Each row is a point. Each table stands for the endless flat space through its points: a line for two points, a plane for three, and so on. The two share one point or none. Which?

First, 2 rows:
[[ -1   0  -3  -9]
 [ 19   8   9 -25]]
Second, 2 rows:
[[ 20   0   3 -12]
 [ 16   4   5 -18]]
They share: [ 14   6   6 -21]

First:
[[ -1   7  -5 -19 -24 -14]
 [-13   3   3 -31 -34 -22]]
Second, 2 rows:
[[ 12  -6  -8 -21 -21  -6]
 [ -8  24 -23  -1 -16 -21]]
They share: no point

First (3 x 9):
[[-23  16  10  12   6 -17   0 -10 -23]
 [-39  14  11  23  -7 -17  -2 -23 -29]
 [-17  18  11   7  12 -16   3  -6 -22]]
Second (4 x 9):
[[  3  14  17   6 -13 -33 -18 -17 -30]
 [-21  30   7 -10  19  -3   4   3 -22]
 [  1  -5  13  32   8 -33  -4  -7 -19]
 [-13  18   7   2   7 -23  -6  -3 -16]]
They share: [-13  16   8   6  13 -18  -1  -1 -18]

First (2 x 12):
[[  3 -13   0   6  16  -4 -28 -28  -5   1   6  -8]
 [  4 -14  -6   7  20  -1 -32 -33  -9   0   7 -13]]
Second, 3 rows:
[[ 13 -11  16   9   2  -6 -30 -17  -9   2  13   9]
 [  5 -19  18  -1   6 -12 -28 -15  -3   8   9  -1]
 [-22 -22   9  -1  18 -21 -13 -27  18  11  -3  -7]]
They share: no point

First:
[[  5   9  -4 -11  14   3   3 -10 -17  -4  20 -18  15   3]
 [ -7  17   8 -15  30 -13  -1 -18 -25   0  16 -30  39  15]]
Second (3 x 14):
[[ 10   4   3   3  16   3   9  -9  -8   0  34 -25  23  18]
 [-24  18 -14 -17  14 -14 -12 -13 -39  10  14   6  39 -12]
 [ 18   6   7  -7  20   7  11 -11  -6 -10  24 -37  11  18]]
They share: [  2  11  -1 -12  18  -1   2 -12 -19  -3  19 -21  21   6]

First:
[[ 15  23  -8  -6  13 -20  22  32 -37 -19   0  22 -23  20  19 -21  25 -16
  -11   6]
 [  9  25 -11  -9  17 -16  20  37 -38 -25   2  25 -18  22  22 -27  26 -20
  -12   5]
 [ -3  -1 -32   6  19 -14  10  14  -1   5   6  16   7  -4   1  15  -5 -34
   25  24]]
Second, 4 rows:
[[ 33  -2 -31   2   9 -18  39  41  -6  -2   5  10  -9   4  14  18 -11 -24
   18   2]
 [ 28  -7 -36 -10  -6 -28  41  22 -11   0  17  12  -5  21  13  13   4  -3
   24  -1]
 [ 40 -12 -48 -11   9 -13  48  31 -13   2  15  10  -9   8  13  23 -11 -20
   18   4]
 [ 36 -16 -57 -21  16  -8  42  12 -27   7  18  17 -12   6  10  20  -1 -25
    5  18]]
They share: no point

First:
[[ 17 -15  28  -1   1 -14  27 -30  27   7  16  26 -15  -7 -15   8 -22  12
   -1   7  -1   5 -20 -11]
 [ 36 -29  19  28 -22  -1  19 -29  -3  31 -16  14 -14   7 -28  -4 -25  -2
    3   2 -13  34 -21 -35]
 [ 10 -17  17   8   5 -17  21  -8  13   8   9  17 -27  -5 -12 -18  -3  -7
  -15  -1   7  14  -8 -12]]
Second (3 x 24):
[[ 16 -19  21   4  -9 -11  28 -13   3   9  -5   9 -29  -1 -11  -7 -12   0
  -13  10   6  20 -17 -23]
 [ 20  -7  24   9  -4 -19  28 -19  11   8  -8  22 -26  11  -5 -20 -18  11
    1  -5  -3   8 -17 -18]
 [ 13 -34  15   4 -15   1  22 -10  -3  15   4  -6 -29 -13 -26   8   0 -18
  -31  25  12  35 -11 -23]]
They share: no point

First (3 x 24):
[[-10 -21 -21  10 -12   4   4  -7  -1  24  -4  13   8  14 -17  12  27   7
   22  12   6   0  -9  -1]
 [  3 -12   6  -3   4  -7   2  14 -10  18   6  26  14   8   2 -11  11  -6
   45  26  13  29  10   8]
 [  0 -15   0   0   0  -3   2   9  -7  20   4  23  14   9  -2  -6  16  -4
   40  24  12  23   6   7]]
Second:
[[ -3 -30 -25   7 -14  -8  10 -22  -4  10  -4   8 -18  37 -11  -1  10  17
   17  -6  13  -8 -23 -10]
 [ -6 -21 -23   8 -11  -9   9 -13  -7  14  -5  11 -11  27 -15   6  12  16
   19  -2   7  -6 -17 -10]
 [-16 -15  -3  -2  -1 -11  -1 -15 -13  14   1   9 -17  27 -15   4   0  30
    3   6  19 -10 -21  14]]
They share: [ -9 -12 -21   9  -8 -10   8  -4 -10  18  -6  14  -4  17 -19  13  14  15
  21   2   1  -4 -11 -10]

First, 5 rows:
[[-11  -8  41 -18   0  -6 -33  16  14   4  20  50  24  17  -5 -29  26   8
   18  15  20  14   0   4]
 [-10 -28  -4  -5   7 -15  -9 -27  24  -1  19 -11  -5  24 -33  -7  -2  24
   -6  17  14  15 -33 -19]
 [-34  20  26 -29  -5   6  -3   6  24  -4  19  34  -8   6  -3 -22  22  18
   -3  23  38  -3 -21 -13]
 [-32  -8  18 -39 -11 -17 -13  -5   4 -19  21   3 -35  -2 -21   1   2  20
   10  21  34  25 -23 -37]
 [-25  -2   7 -18   2  -2  -7 -10  22  -4  32  10 -14  11  -7 -17  16  10
    0  23  24   4 -32 -20]]
Second (2 x 24):
[[-25   1  15 -10   0 -10  -4 -20  21   2   5  20   5  35 -34 -30   7  22
   15  27  42  31  -6  -3]
 [-13 -35  27 -28   0 -10 -28  -2  15  -4  35   2  -7   5  -4   0   1  10
  -15  15   6  -5 -30 -15]]
They share: no point

First, 3 rows:
[[-20   3 -25  -2  26   5  10  11 -27   0   7  12  30  26   4  -6  -4 -18
   11   8  -4  -1  18  -8]
 [ 10   9  -3   6  15 -21  28  15  -3  -1   1  -2  13  16  26 -21  11  11
   32  12 -27   2   7  -7]
 [ 13   9  -2   5  10 -26  31  13   0  -2  -5  -7   8  12  30 -27  14  16
   35  16 -32   2   2  -6]]
Second:
[[-17  10  -9   7   5  -6  18   7 -12  14  -2   3  25  26  13  -4   6 -11
   24  12  -2  10   7  -1]
 [ -2   1 -29 -12  27 -13  22  17 -25 -13   1   2  21  18  18 -23   5  -5
   16  10 -23  -6  15 -15]
 [-17  11   1  18   7   2  12   2  -5  17   1   7  21  23   8  -3   0  -5
   26  15  -3   9   5   5]]
They share: [ -8   5 -17   0  19  -7  18  11 -17  -1   1   4  21  20  14 -15   3  -5
  20  12 -15   0  11  -7]

First:
[[ 11 -21  19 -17  11   0 -18  -7  13 -10   8  -1 -18   4  17 -18 -25  10
   -5 -23  24 -18   4   7]
 [ 11 -14  19 -23  20 -11 -29 -14  25   5   2  10 -22   0  19 -15 -18  19
   -5 -30  38 -15   0  11]
 [ 14   8  26   7  21  26  -9   5 -10 -24  25  12 -12  20  15 -10 -11  -2
   10  -7   1  -9  -3  38]
 [ 13 -24   8 -39  11  23 -40   7   6  -6 -25  13 -15  17  -5   5  -1  13
    6 -57  18 -21 -11  -9]
 [ 11  -4  23   5  14  27 -11   4 -11 -21  18   8 -10  20  15 -13 -12   1
    7 -12   2 -13  -4  27]]
Second:
[[ -8   9  19 -21   0  28  -4  -4  15  -5   3  29 -12  23  26 -29 -11  21
  -11 -19  18  -1  -4  39]
 [ 34 -24  19  13  29  10 -29   2 -20 -30  16  -9 -17   5  -1   3 -14 -10
   26 -23   4 -25   2   8]
 [-14  12  31 -27   3  34  -1  14  12  -2  18  17  -3  35  29 -17 -14  12
  -26  -7   6  -7 -16  24]
 [ 28 -19  21   7  25  13 -26   2 -16 -27  14  -5 -15   9   3  -1 -14  -5
   20 -22   6 -22   0  12]]
They share: [ 12  -7  21  -5  15  20 -16   2  -3 -17  12   8 -13  16  13 -11 -13   4
   5 -19   9 -14  -3  21]

First:
[[-24  -6  19   9 -19  26 -18 -17  36  17 -30 -10 -18  10  28   4 -37   1
  -26 -10  33 -30  12 -21]
 [  0 -30  -5  33  17  14 -18 -11   6  -1   0  26 -12  10   4   4  -1  13
   -2   2   3   0  24 -21]]
Second:
[[ -6  -7  16  24   8   4 -22 -20  34  14   1  -3 -22  21  14   7 -23   7
  -24   0  22   1  36  -8]
 [-19 -29   4  13  -9  25 -28 -17   7   1 -18  10 -17   3  19  10 -14  12
   -9 -12  19 -21  18 -20]
 [-20 -31   0  10 -10  30 -34 -18   4  -4 -13   7 -16   1  20  13  -9  13
  -10 -16  24 -23  20 -16]]
They share: no point

First, 3 rows:
[[  2  12 -18  -7 -13 -26  20  13   3  -5 -15 -12  -2  14  13 -16  15 -20
   21  18  -4 -11 -10  15]
 [  3  14 -28 -11 -28 -13  16  25 -12  12 -22   5   4  23  -3  -4  39 -11
   19  21   0  -4   7   6]
 [ 10  17 -10  -6 -23 -10  -1  10  -7 -12  -5   3 -20  -2   6  -8   9 -36
    5   9   6 -10   5   9]]
Second, 4 rows:
[[ -3  25 -18 -14 -28 -35  21  12  18  -9 -24 -14  -8  15  10 -24  33 -15
   11  -2 -16 -13 -18  20]
 [-12  14 -24 -12 -26 -29  13  10  17 -16 -18 -15  -4  14   8 -27  25 -13
    2  -3 -13 -28 -28  27]
 [  9   6 -32  -1  -8 -12   7  24 -16   6  -7  -8   3  22  10   3  11 -24
   25  31   7  -6   9   8]
 [  6  17 -41  -3 -13 -24   3  26   0   1 -10 -22  -1  29  15   0  19 -23
   19  14  -5  -9   1  16]]
They share: [  3  13 -20  -8 -18 -21  17  16  -2  -1 -16  -6  -2  15   8 -12  21 -19
  19  18  -2  -9  -4  12]

First (3 x 24):
[[ -5   0  19 -11  -6 -12   8  -5   6  12 -14   6 -16  13  15 -17   9  11
   -2  -6  11  23  22  22]
 [-17  -8  15 -17  22 -24  26  -9   8   0   2 -18 -24  -5  -1 -19  -9   5
    2   0  -1   3  26   2]
 [-14 -12  16 -14   9 -24  17 -17   0   3  -8  -9 -22   4   9 -20   0   2
   -5   6   2   8  16  13]]
Second (3 x 24):
[[-22 -24  -2  -5 -16 -11  23 -12 -15  12 -20  16 -11   0  22 -33   4   1
   16  -6  20  28  21  18]
 [  1  11  33 -17  10 -18   4  -8  18   9  -8 -10 -24  18   7  -7   7  12
  -16   2   0  13  18  19]
 [-20  -4  18 -10  -3  -2  27 -19   2  27 -28   3 -24  14  19 -20   2  -2
    7   6  16  38  10  13]]
They share: [ -8  -4  18 -12  -1 -16  11  -9   4   9 -12   1 -18  10  13 -18   6   8
  -3  -2   8  18  20  19]
